Every row gives one point. Each copy is the shape, with its points in the same order, stretched, turned, moved and blurred by noise. Say if it was mirrored as well.
In the rows, 128 means zero.

Shape (6 x 3):
[[134 154 110]
 [122  47 169]
 [ 98 154  99]
 [131 143 110]
 [114 149 145]
 [124 139 112]]
Copy 1 (6 x 3):
[[145 143 113]
 [131  42 189]
 [113 142  97]
 [143 133 116]
 [121 144 147]
 [136 127 117]]
Copy 1 is: only turned
Copy 2 (6 x 3):
[[159 147 104]
 [112  45 140]
 [132 149  74]
 [154 137  99]
 [125 149 126]
 [146 135  95]]
Copy 2 is: only turned
Copy 3 (6 x 3):
[[134 164 120]
 [144  42 125]
 [ 96 162 108]
 [128 154 111]
 [121 134 147]
 [130 151 115]]
Copy 3 is: only turned
Copy 4 (6 x 3):
[[113  95 117]
 [173 193 128]
 [ 84 114 103]
 [117 105 112]
 [107 125 149]
 [112 113 112]]
Copy 4 is: mirrored

Shape (9 x 6):
[[ 86  48 100  95 140 120]
 [161 144 101 157 145 109]
 [ 43 137 105 113 124 114]
 [134 136  99 126  70 136]
 [ 96  99 149 153 119 145]
 [152 153 102  89 123 132]
 [151 154  96 161  97 168]
 [123 133 130 151 136  99]
 [159 123 136 160 138 116]]
Copy 1 (9 x 6):
[[151  87 117 123 110  63]
 [110 125  99 160 171 127]
 [117 166 130 102 105  78]
 [110 127  82 135 100 148]
 [171 128 138 143 106 118]
 [ 90 106 110 106 150 144]
 [139 148  61 133 133 164]
 [121 141 141 157 147 125]
 [129 118 127 168 149 138]]
Copy 1 is: mirrored
Copy 2 (9 x 6):
[[ 47 120 113 112 137 134]
 [167 161 102 127 159 151]
 [ 88 189 164 130 136  97]
 [136 168 117 162  95 165]
 [102 121 180 136 131 167]
 [162 155  88 130 101 111]
 [173 141 123 192 120 166]
 [138 172 148 109 150 148]
 [155 137 127 114 147 165]]
Copy 2 is: mirrored
